Each row is a point. To make a cloud, some directions were put in groups of two or more. Within a group, all points are equally far from the middle, so they leave a hole (a ring in 2 directions, a hollow ball in 3). The other directions are filled evenly. Then the cloud was stretched, turned, moved and blurred a little. Count the holes, and give their numbers of directions, smallest first.
In the rows, zero is written as 128.

Cloud, 14 rows:
[[106 183]
 [103 184]
 [158 127]
 [159 120]
 [140 163]
 [ 94 182]
 [ 72 160]
 [ 65 120]
 [130 173]
 [ 81 174]
 [ 96  58]
 [ 99  55]
 [ 81  74]
 [154  71]]
Holes: 1 (2)

Cloud (19 x 3):
[[125 159  80]
 [114 123 145]
 [ 53 102  88]
 [ 41 114 135]
 [162 121 212]
 [167 122 170]
 [156 193  84]
 [107 156 149]
 [104 199  69]
 [142 112 125]
 [ 39 131 133]
 [ 94 125 145]
 [ 83 125 111]
 [160  83 150]
 [118 186 179]
 [ 53 124  73]
 [ 86  45  73]
 [ 85 161 151]
 [115 211 158]]
Holes: 0

Cloud:
[[146 207  87 148]
 [100 130  94 201]
 [108 185 166 152]
 [126 116  82  85]
 [ 99  70 145 133]
 [ 94 139 139 100]
 [125 156  89  86]
 [113 141 153  78]
 [141 182  85 101]
 [160  84  78  58]
 [114 122 185 126]
 [172  70 162 103]
 [143  78 153 152]
 [ 92 159 173 105]
 [113 154 128 123]
 [ 53 202 161 164]
 [161  72  77 141]
 [143 142 111 128]
 [ 16 193 122 194]
 [130  71 149 158]
 [ 44 214 120 139]
 [ 73 187 106  89]
 [ 68  92 182 120]
 [ 27 189 100 155]
 [114 170  75 191]
 [ 93 186  86 129]
 [ 88 196  75 167]
 [ 89 104 113  87]
 [107 150  98 160]
 [211 149 131  71]
 [ 51 111  88 176]]
Holes: 0

Cloud (46 x 6):
[[122  91 132  69 142 109]
 [138 209 178 113 174 129]
 [ 96 112 177 149 181  85]
 [141 149 119 209 116 123]
 [163 169 102  56 117  94]
 [210 111 149  71 146 113]
 [ 72  93 102 154  61  84]
 [185  89 100  80 130  79]
 [139 141 144 152 139 189]
 [ 89  49 179 161  60 145]
 [104 155  55 119 139 108]
 [187 185  65 169  76  82]
 [107  75 166 174 184 121]
 [136 199 172  92 152 149]
 [137  43  88 131 115 141]
 [135 120 121 196  70  95]
 [152 145 113 140 127 187]
 [146 119 162 178  89  73]
 [116  70 205 198  86 140]
 [121  57 161 131  44 143]
 [181 200  35 143 116  82]
 [ 82  91 133 128  42  74]
 [126 164  52 178 115 144]
 [137  38 139 117 122 144]
 [126  39 181 154  68 121]
 [163 138  74 108 176 101]
 [178 123 156  66 144  89]
 [176 210 139 149 148 120]
 [125  89 157 144 201 106]
 [ 76 142 112 163 148 143]
 [159  91 139 218 147 155]
 [119 126  95 179 111  82]
 [128  49 124  96  76 145]
 [160  54 192  93 162 101]
 [170 192 156 127 135  77]
 [155 130 114 205  71 106]
 [104 147 138  44 107  89]
 [ 94  65 201 112 177  98]
 [154  85  84 213 102 118]
 [ 72 167 103 136  81 193]
 [ 60  86  94 173  76 133]
 [121  93 166  70 163 118]
 [186  27 160 191 112 142]
 [156 120 119  96  56  65]
 [108 165 203 143 122 186]
 [118  34 182 166 145 153]]
Holes: 1 (4)

Cloud:
[[165 199 101 153 169 162 142 189]
 [138 174 117 173 111 175 137 176]
 [100 108  64 121 192  82  88  46]
 [150  76 166 152 130 108 138 123]
 [116 175 177 122 125  68  71 120]
 [132 143 121 136 115 163 120 177]
 [209 170 138 108  86 135 158 148]
 [150 159 180 113 167  89 191 153]
 [144 161 177 117 158  70 183 162]
 [139 159 137 111 195 147 113 115]
 [152 120 165  87 153 114 104  85]
 [134  94 114 194 137 147 116  83]
 [157 176 172 147 209 110 126 168]
 [197 189 153 154 174 120 156 159]
 [132 126 161 157 104 161 173 152]
 [163 148 155  94 161 102 102 132]
 [160  84 159 120 157 117  97 101]
 [154 170 115 126 116  94 146 134]
 [175 146 188  75  70 136 129 142]
 [148 120 157 143  80  64 146 114]
 [ 84 210 149 134 172 102 127 183]
 [116 169 149 117 180 123  92 152]
 [171 136 159 197 152 152 143 164]
 [155 131 102 129 116  99 169 154]
 [102 138  92 141 170 134  74  84]
 [148 149  94 132  99 130 126 118]
 [143 140 137 164 172  87  62 123]
 [175 140 169 125 130  87  67 149]
 [ 62 193 133 172 206 108 152 166]
 [140 146 171 111 167  95  96  83]
 [ 90 106  99 113 110 101  80  59]
 [156 115 181 151 166 101  97  91]
 [144 155 128 165 130 138 120 195]
 [161  64  97 126 140  99 112 109]
 [146 126 188 116 144 127 115 117]
 [137 143 147 117 125 118  82 143]
 [133  51 117 142 142  66 105  85]
 [141 167 135 154 154 161 109 167]
 [ 69 173  85 143 159  92 107  84]
 [144 105 150 164 123 102 100 152]
 [122 161 108 106 133 123 134 152]
 [ 89 125 100 123 167  82 123  83]
 [183 151 149 192 173 144 138 146]
 [178  96 143 136 151 151 112 121]
 [139 188 163 152 106  49 170 118]
 [164 120  91 109  91 141 132 103]
 [132 249 160 116 144 101 149 179]
 [184 126 114 145 118 133 119 114]
 [ 70 150 161 146 200 110  93 113]
 [137  95 158 124 128 118  93 166]
 [174 146 170 126  96 130 111 114]
 [132  94 135 131 115  76  79 118]
 [109 196  97 154 162 138 127 169]
 [151  94  98 193 128 130 140 116]
 [100 146 116  94 225 129 104 101]
 [138  93  77 144 171  90 127  64]
 [ 89 163 144  89 203  74 138 132]
 [129 153 138 135  78 165 161 162]
 [174 164 168 160 168 162 128 193]
 [ 91 144 146 109 155  78 141 109]
 [ 85 107 130 122 137  72 133  93]
 [182 136 165 109 115 118 171 127]
 [179 175 151  96  96 104 156 138]
 [147 139 138 175 146 125  83 100]
 [121 155 119 117 172 143 114 117]
 [ 95 176 165 120 119  79  71  93]
 [173 131 138 103 110 135 126 147]
 [105 110  97 138 131 119  58 126]
 [133  79 123 168 147 111 148 115]
 [194 195 164 167 129 121 144 158]
 [186 178 180 159 152 177 125 195]
 [126 169 130 194 161 101 135 153]
 [150  54 140 132 133 119 103 105]
 [127 151 127 156 214 105 158 143]
 [128 150 159 100 128 112 113 170]
 [160 122 113 102 171 118 112 125]
 [175 173  87 147 139 166 141 177]
 [117 120 169  95 204  53 122 112]
 [135 165 181 150 135 114 176 208]
 [131 139 112 157 170 179  95 128]
 [147 102 152 195 141 126 153 150]
 [121 176 133  80 187  93 109 111]
 [128 139  86 151 159 110 149  63]
 [138 146 132 111 149 121 164 156]
 [140  81 103 191 136 110 159 122]
 [129 150 115 147 212  76 110  84]
 [137 130 146 135 169  74 125 107]
 [128 163 136 156 181 124 144 115]]
Holes: 0

Cloud, 92 rows:
[[163 131 131  75 108 101 127 148 156]
 [146 155 198 175  81 136  87 129 149]
 [165 143 175  91  93 169  47 152 216]
 [132  66 181 176 146 173 138 169 172]
 [ 42  69  81 115 142 195 161 141 166]
 [102 120 112 136  95 141 161 114 180]
 [147 101 184  99  89 164  93 196 213]
 [ 89 117  99  50 148 108 146  93 199]
 [ 21 102 171  70  78  67 210 214 132]
 [123  90  68 147  88 115 144 212 175]
 [118  77 107  78 125 107 114 138 157]
 [142 136 168 152  93 158 157  60 178]
 [197 185  92 112 113 157 141  63 217]
 [ 92  95  71  87 183  95 159 151 138]
 [ 85 106 124  75 174 240 151 179 212]
 [179  92 186 161  94 182  77 151 159]
 [175 166 175 180  77 195 140 130 163]
 [187 144 242 173  87 130 125  96 184]
 [ 95 143  19  57 143 105 167 153 156]
 [163  79 139 141 124 181 168 129 181]
 [ 68 172 185  86 100 207 134 204 203]
 [119 154 166  89 147 221 105 190 193]
 [164  82  60 141 104 110 150 108  76]
 [151 164 160 133  63 191 134  98 135]
 [ 59 110  85 172 115 168 163 158 131]
 [ 58 113 148  34 145 212 163 125 191]
 [126 113  71 101  98  32 105 245  61]
 [238 145 109 105 131 141  88  69 134]
 [173 178 120 117 138 125 131  56 196]
 [ 39 151 137  77  80  95  82 207 187]
 [141  97 100 141 143  76 195  97  88]
 [168 140 108  52 107  98 132 202  91]
 [135 171 190 142 103 157 116 128 203]
 [137 177  79  81  73 160 109 168 199]
 [ 58 129 150 134 156 135 208 170 172]
 [ 63 147 129  97 116 103 101 209 113]
 [109 189 111 157  89  88  99 180 167]
 [150 173 140 104 121 153 145 162 100]
 [153  76 115 153 156  77 125 164  93]
 [129 118 139 162 124  85 139 119 214]
 [163 146  63 139 127 156 130 104 166]
 [ 49 196 163 143 104  64 145 171 144]
 [165 157 118 109 139 158 171  55 111]
 [165 114  57 189 111  66 165 114  82]
 [119 165  92 118  88 127 158 121 125]
 [146  50 122 170 187  98 174 120  94]
 [ 83 125  19  19 161 143 157 162 170]
 [174 145  68 172 116 189 165  84 151]
 [122 190  79 149  84  96  89 173 113]
 [ 89 116 142 102 153 175 223 107 204]
 [155 110  79  67  98 145 171 176 158]
 [112 105 168 202 116 117 115 155 127]
 [117 142 147 102 119  39 181  75 165]
 [109 123  57 120 109  84 147 175 117]
 [104  92 132  97 151  44 140 170 180]
 [ 88  83 157 158 113 181 160 109 186]
 [116  96 107 189 140 176 132 132 118]
 [150  75  61 149 189  48 176 115 111]
 [179 167 208 156 106 167 181 150 161]
 [136 139 122 133  92 130  87 204 215]
 [103 152  97 191 106  96 201  69  81]
 [104 185 126 131 105  74 160  96 162]
 [204  81 187  90 144 118 143 138 174]
 [130 103  91  49 160  91  90 206 140]
 [ 68 169 102 105 101 111  96 230 141]
 [131 208 159 125  90 123 124 180 201]
 [150 125 214 179 127 221 112 123 194]
 [ 96 106 185  29  97  80 135 221 186]
 [161 128  72 116 121  95 117 143 108]
 [179 187 142 151 131 178 145 125 177]
 [215 112  84 170 153 102 148 162  88]
 [187 171  55 155 101 179 141  90 121]
 [143  66 154 187 101 143 106 185 105]
 [140 138 131  35 132 110 126 109 197]
 [108 109  81 164 145 220 175  86 145]
 [141 150 131  87 151  90 142 158 205]
 [163 126 107 164 126  19 139  56 107]
 [ 79 100  15 101 167 100 180 164  84]
 [134 154 162 160 129 104 150  99 125]
 [ 75 114  60 115 148 142 130 202 111]
 [140  86  95 177 115 119 132 218 109]
 [ 81 193 126 103 138 127 139 194 188]
 [ 93 102 166 178  96 147 176  89 190]
 [163 144 150  82 154 100 131 143 104]
 [146  76 158  96 126 190 158 198 184]
 [230 114 104 153 144  62 167 105 132]
 [ 79 126  67 120 158  19 195 106  88]
 [177 115 174 126 113  83 128 126 106]
 [133 213 138  63 118 139 133 104 218]
 [194 130 140 106 134  48 124  98 126]
 [158 198 127 153 122 133  97 133 157]
 [134 140  88 119  84  90 112 198 106]]
Holes: 0

Cloud, 101 rows:
[[118 123 156  82 124 186 149  84  94]
 [111 119 159  47 131 106 143  90 137]
 [125  72  88  25 100 177  97 138  62]
 [ 78 159 123 139  85 130 155  29 127]
 [165 111 148 152 147  97 186 133 162]
 [171 119 144 180 145 164 162 164 179]
 [ 96 114 114 127  93 150  91 168 149]
 [238  80 129  92 101 183 127 149  96]
 [103 117  47  52 116 158 156 126  78]
 [115 141  91 184  67 102 155  49 169]
 [234 114  80 150 127 138 140 166 145]
 [138  78 106 144 115 175 118 161 120]
 [130 100 159 146 114  58 146  74  96]
 [110 146 124 169 149  78 159 170 161]
 [198  87 160 150 159 121  86 186 152]
 [190 139  86 194  82 100 178 127 163]
 [141 134 124  65  94 108  88  78 106]
 [167 140 116  66 213 128  64 141 180]
 [ 46 132 143 107 110  96 129  68 111]
 [156  65 124  72 153 169 117 179  72]
 [183 185  78 172  97  77 155 152 170]
 [177 125 112 216 122  91 187 126 142]
 [112  64 111  29  96 109  91 174 126]
 [ 77 125 124  67 131 123  88  98  72]
 [116  85  69  57  97 142 161 109  47]
 [204  48 125 120 163 126 121 194 145]
 [113  91 110  54 177 141 144 155 132]
 [166 148 106  73 177 149 107 195 122]
 [130 134  74 116  50 164 162  63 129]
 [106 159  95 215  55  74 160 120 138]
 [156 104  86  79 141  82 136  95  68]
 [219  87 113  80 105 156 169 156 164]
 [138 184 152 121 154 105 111 108 194]
 [ 98 160 145 157 109  83 183 111 171]
 [116  91 142 121 127 180 157 107  76]
 [140 121 108 142 217  96 141 120 163]
 [113  89  97 114  72  58 105 126 147]
 [177 153 109 105 187 156  79 133 103]
 [189 157 171 192 130 122  96 159 155]
 [135 153  99 125 138 141 141  34 122]
 [124 175  68 162 121  48 110 137 121]
 [211 122  97 105 116 129 177 127 165]
 [124 191 167 154 200 111  92  62 101]
 [188  97  76 151  69 114 174 105 160]
 [ 96 124 162  96 147 110  97 120  75]
 [200  85  72  90  47 192 179 172 108]
 [ 91 164 125 146  91  82 188  78  86]
 [163  43  62 116  87 112 157 142 136]
 [193 116 184 126 151 143 187 149 140]
 [103 189 127 106 146 126  84  62 132]
 [154 180 143 139  60 118 118 154  98]
 [153 142  83 129  82  78 130  59 168]
 [118 117  95 123 157  44 119 101 119]
 [150 144  42 113 110 157 128 163 115]
 [117 113 105  99 220 137 113 153 151]
 [162  49 132  65 180 127 122 178 119]
 [ 56 100  95  47  60 137 137  96  40]
 [149  97  88 156 103  90 156 151 194]
 [173  82 111 130  68 202 177 176 139]
 [110  79 136  31 154  73  96 120 114]
 [130  84  94  66 127 111 101 197 157]
 [143  38  85  92 145 136 154  89 106]
 [124 249 130 179 100  68 175  87 134]
 [148 166 151 141 199 165 134 117  86]
 [177  35  65  70  43 199 163 170 115]
 [140 154  60  88 130 110 121  83  97]
 [103  97 142 129 162 170 127 147 126]
 [144 190  50 119 102  87 145 132 160]
 [158 161 168 156 132  81 154  44  81]
 [ 69  85 107  72  86 135 126  86  55]
 [173 164 128 118 160 184 155 113 104]
 [204  47  80  93  81 156 164 204 116]
 [189 120 141 180 175 130 191 151 124]
 [176 128 138 170 197 137 174 151 120]
 [201 119  62 121 128  72 116 146 144]
 [181 124 190 164 103 108 170  54  65]
 [178 152 138  74 128  71 105 131 139]
 [162 159 138 132  54 163 131 172  92]
 [118 136  80  78 118 109 188 167  88]
 [100  83  87 115  86 150 120 127  72]
 [164 123  79  45 136 119 157 109 158]
 [155 125  58  67 165 137 119  79 119]
 [165 104  69  62  97 146 169  61 121]
 [210 102 190 146  89 195 192 142  88]
 [217  99 109  98 181 138 101 207 113]
 [200  68 112 119 165 122  96 190 178]
 [120 174 118 116 118 130  84 186 144]
 [129  95  98  66 136  68 153 113  99]
 [164 122 159  73 128 184 184 144 120]
 [ 82 141  69  72 175  63 112 106 156]
 [100 164  46  83 142  84 117  74 127]
 [191  89 115 139 112  99 188  72 158]
 [183 129 137 180 150  96 132 215 166]
 [142  36 131 130  92 171 133  95 108]
 [ 96 144 157 163 145  98  99 113  84]
 [180 108 136 116 149  82 192 112  96]
 [180  88 104  98 103 120 130 201 169]
 [127 152 123  70 179 146 148 178 113]
 [187  84  58  82  84 154 148  78 142]
 [131 163 190 132 155  70 147  98 121]
 [140 104 131 105  63  75 132 191 111]]
Holes: 2 (3, 3)

Cloud (96 x 9):
[[164  73  85 169 128 144 107 179 184]
 [124 104 101  96 187 180 162  55  85]
 [133  83 152 131 134 147  69 110 193]
 [ 74 153  69  88 191 203 161  81 128]
 [105 110  96 110 141 173 147 101  51]
 [ 68 170  93  64 196 115 115 115  88]
 [ 52 109 163 158 138 164 131 177 182]
 [ 95 100 129 140  98  84  64 163 119]
 [ 97 135  34 142 137 146  86 141 132]
 [179 137 152 112 146 150 147 149 106]
 [132 175  64 105 185 195 112 119 164]
 [ 99 128 116  72  70 150 130 151 104]
 [ 46 143 183  83 165 166 112 125 107]
 [107 102 158  78 133 179 117 134 173]
 [130 106 207 141 148 153 102  69 157]
 [150 128 157 144 211 102  86 119 149]
 [113 183  69 114 208 168 124 117 103]
 [110 146 145  96 185  99 168 109 150]
 [ 95 112 202 110 177 196 124  79 117]
 [123 137 123 102  88 106 138 187 112]
 [111 121 135 131 190 202 111  86 194]
 [ 87 125 173 163 190 212 118  95 168]
 [ 60  82 143 172 185 150  68  94 124]
 [ 61 148  64  79 206 173 130  72  90]
 [176 138 149  90  84 162 145 151 137]
 [ 60 124  97 108 203 124  86 171 142]
 [144 207 124  65 182 162 148 115 138]
 [114 166  63 145 132 146 143 195 144]
 [ 23 155  92 120 100 171 130 113 114]
 [ 73 158 128 117 135 118  79  97  57]
 [102 135 141 135 157 221 169  62 116]
 [ 76 136 172  91 116 169 171  98  68]
 [ 87 110  50 106 152 160 137 153 191]
 [ 74  50 171 120 140 180  84 131 120]
 [ 78 196 116  91 123 165 129 181  85]
 [143 116 117 162 124  90 133 116 106]
 [142 157 143 138  66 158  79 187 143]
 [160 178  96 101 210 145 135 155 142]
 [158 186  85 103 111 180 171 188 150]
 [121 182 213 119 157 202 120 112 104]
 [169  99 132 123 177 138 156 162 149]
 [123 133 220 147  83 114 109 138 104]
 [159  73 117 176 130  83 105 134 153]
 [130 125 150 115 157 157 197 135 152]
 [ 72 127 132  73  90 125  98 145 115]
 [111 102 116  67 144 188 128  61  94]
 [170 150  43 118 163 158 111 164 157]
 [168 176 146 106 188 183 106 132 136]
 [148 126 197 183 126 122 124 119 171]
 [105 162 114 181 183 181 150 108 191]
 [100 168  75  61 225 169 127 102 133]
 [114 123 189 112  98 183  95  97 164]
 [ 50 165 141 106 101 102 104 101  87]
 [109 135 132 123  58  95  99 120 116]
 [111 179 113 157 132  99 125 177 175]
 [ 74 103  74  95 176 162  70 169 163]
 [ 92 151  54  74 148 188 167 100  87]
 [165 150 146 125 137  92 159 120 127]
 [162 141 129 110 179 159 162  80 175]
 [126 130 127 151 141 214 127  55 127]
 [ 85  58 107 127 105 169  70 142 154]
 [ 98 117 166  70 173 209 130  93  97]
 [105 158 162  49 121 159 162 120  86]
 [133  72 155 182 143 121  46 138 129]
 [ 81 182 189 108 172 152 140 153 112]
 [106 153 133 144  86 191 146  64  77]
 [107 136 183 106  70 174 150 153  79]
 [143  69 106 160 159 206 109 100 183]
 [ 87  62 152 141 107 103  63 157 152]
 [113 119 171 119  82 176 106 155  72]
 [125 154 142  99 153  90 159  72  97]
 [ 76  79 108 160 145 143 105 188 191]
 [129 163 115  54 177 100 154 130 102]
 [ 70 137 128 192  80 143 106 130 110]
 [ 42 122 125 137  73 192 153 104 128]
 [121 122 125 103  78 208 155 160 172]
 [137  90 145 168 115 177  50 137 173]
 [115 127 116 141 121 249 154 162 199]
 [138 134 157  68 151 182 126  63 106]
 [ 59 177 111  90 172 120 171  94 124]
 [104 181  83 136 128 200  85 142 129]
 [119  67  99 162 106 182  74 126 106]
 [ 82  94 153 182 144 163  84 152 117]
 [113 136 148  98 232 201 129 110 129]
 [ 54 153  98 111 194  93 112 110 125]
 [ 99 127  89 130 236 176 121 126 107]
 [113  78 203 141 146 161 114  79 157]
 [ 98 124 120 113 212 213 142 105 188]
 [108  58 179 155 150 184 106 148 141]
 [ 78  88 142 149 202 201 117  81 161]
 [ 67  70 127 155  90 155  79 162 150]
 [ 99 107 164 130 130  77 120 153 112]
 [162 103  68 124 164 210 134 120 179]
 [164 144 170  82 147 172 168 142 160]
 [ 64 123 193 122  62 142  97 113 133]
 [ 77 131 189 166 142 148 122 162 120]]
Holes: 1 (8)

Cloud, 94 rows:
[[ 76 155 112 158 150 111  76 184 148]
 [101 150 138  82 172  99  40 142 133]
 [109 155  70 145 249 176  92  68 145]
 [163 197 192 159 113 130 131 104  88]
 [205 172 161 162 179 102 129 112 136]
 [101 171 147 155  82 177 186 141 159]
 [ 90 209 146  98 100 144 152  95 222]
 [126  87 127 143 129 137  98  67  59]
 [119 208 117 156 168 141 155 151  64]
 [171  95 113 177 177 169 178 143 146]
 [122 194  40 141 177 128 168 140 192]
 [153 226 169 114 138 156 125 137 176]
 [104 198 100 172 190  95 103  99 151]
 [130 157 106 115 193 173  92 186 119]
 [ 98 168  52 117 133 166 207 107 120]
 [ 96 144  52  92 185 127 147 166 131]
 [135 174  85  67 124 137  55  86 134]
 [ 25 192  88  81 170 159 151 107 156]
 [ 86 138  89 132 110 164 106 136 208]
 [ 76 108  65 184 223 165 153 142  92]
 [178 129 127 220 148  92 113 145  70]
 [ 58 119  83  90 161 130 167 115 103]
 [ 88 108 136 159 116 180 102 133 123]
 [154 135  33 123 163 135  74  79 151]
 [118 131  30 170 208 124 136 114  46]
 [147 164 118 177  69 109 205 135 130]
 [178  97 113 144 182 190 162 115 172]
 [ 79 198 131 143 128 139  98 107  50]
 [143 173  92  81 126 181 147  74 135]
 [125 112 166 135 130 147 179  78 162]
 [188 128 173 206 151 111 162 127 110]
 [194  83  71 115 197 160  93  93 104]
 [ 69 192  75 167 162 128 160 185  96]
 [140 194 146  58 118 135 114 111  84]
 [184 156 149 135  55 116 161 121  96]
 [192 114 138 150 114  96  28  88 116]
 [117 196 100 104 163 184 206 137 148]
 [197  98  99 180 149 131  81 102 179]
 [158 204 170 115 135 120 135 100  78]
 [156 122 109 119 161  97  16  75 106]
 [ 95 155  81 148 197 130 118 187 176]
 [191 128  89 146 108  95  82 121  85]
 [ 99 138  69 133 185 131 132  66  48]
 [169 105  86 214 194 154 187 130 122]
 [144 123 131 113 200 137 182  96 129]
 [179 134 115 192 158 110 216 104 145]
 [ 36 195  94 162 164 133 169 173 122]
 [ 58 209 125  89 165 173  84 125 121]
 [161 118 107  85 191 132 124 103 210]
 [159 186 146 146 108 169  69 162 130]
 [132 217 163 144 119  75 144 167 110]
 [174 157 120  97  98 154 168 148 167]
 [ 69 173  86  63 116 170  98  88 125]
 [114 179 133 180  64  79  99 146 132]
 [118 179  66 116 140 194 164  72 179]
 [ 62 145 137 103 194 134  65  89 139]
 [119 181  58  80 140  97 119 110 150]
 [143 163 113 117 138  55  79  79 118]
 [102 179 166 114  81 145  87 136  46]
 [ 83 124 106 217 195 137 176 131 143]
 [183 192 158 169  86  94 114 139 178]
 [166 129 189 146 118 155  86 152 180]
 [135 118  73 161 208 108 172 112 214]
 [166  98  86 131 141  79 101  73 157]
 [ 59 173 132  97 199 151  90 111 180]
 [102 129 128 124 195 179  36 132 114]
 [133 116  95 153 115 155  82  55 102]
 [100 118 173 143 102 115 109 160  50]
 [ 54 134  58 103 148 197 153 119 140]
 [107 152 159 102  48  93 161 139  89]
 [134 116 106 142 118 136  49  51 111]
 [ 95 199 116 195 157 127 160  88 167]
 [200 113  62 125 205 187 118  73 154]
 [121 163 102  75 125 186 129 110 220]
 [118 184  97  62 140 174  91  88  93]
 [142 129 114 115 114 194 159 150 143]
 [130 201 123 110 177 150  88 180 135]
 [110 153  97  59 133 144  38 134 134]
 [126 125 177 151 117  69 186 134 156]
 [180 135 146 182 204 178 124 111 153]
 [ 74 156 120 115  56 146 138 105 177]
 [102  83  64 191 180 151 162 150 106]
 [116 159  93 183 165 174  95 106  49]
 [116 227 185 100 106 131  86 101 151]
 [116 136 162  87 101  89 102 159  63]
 [ 97 185 190 133  79 134 106 133 210]
 [155  89  71  99 197 156  44  79 140]
 [ 88 155  81 119 114 177  65 138 161]
 [ 80 191  66 106 145 191 189  92 174]
 [200 144 154 174  76  61 120 116 117]
 [104 191 122 129 165 146 107  83  53]
 [160 141 192 133 147 165 145 129 189]
 [111 106 106 117 147  85 108  55 177]
 [ 85 143 102 177 218 140 112 117 202]]
Holes: 3 (2, 3, 4)
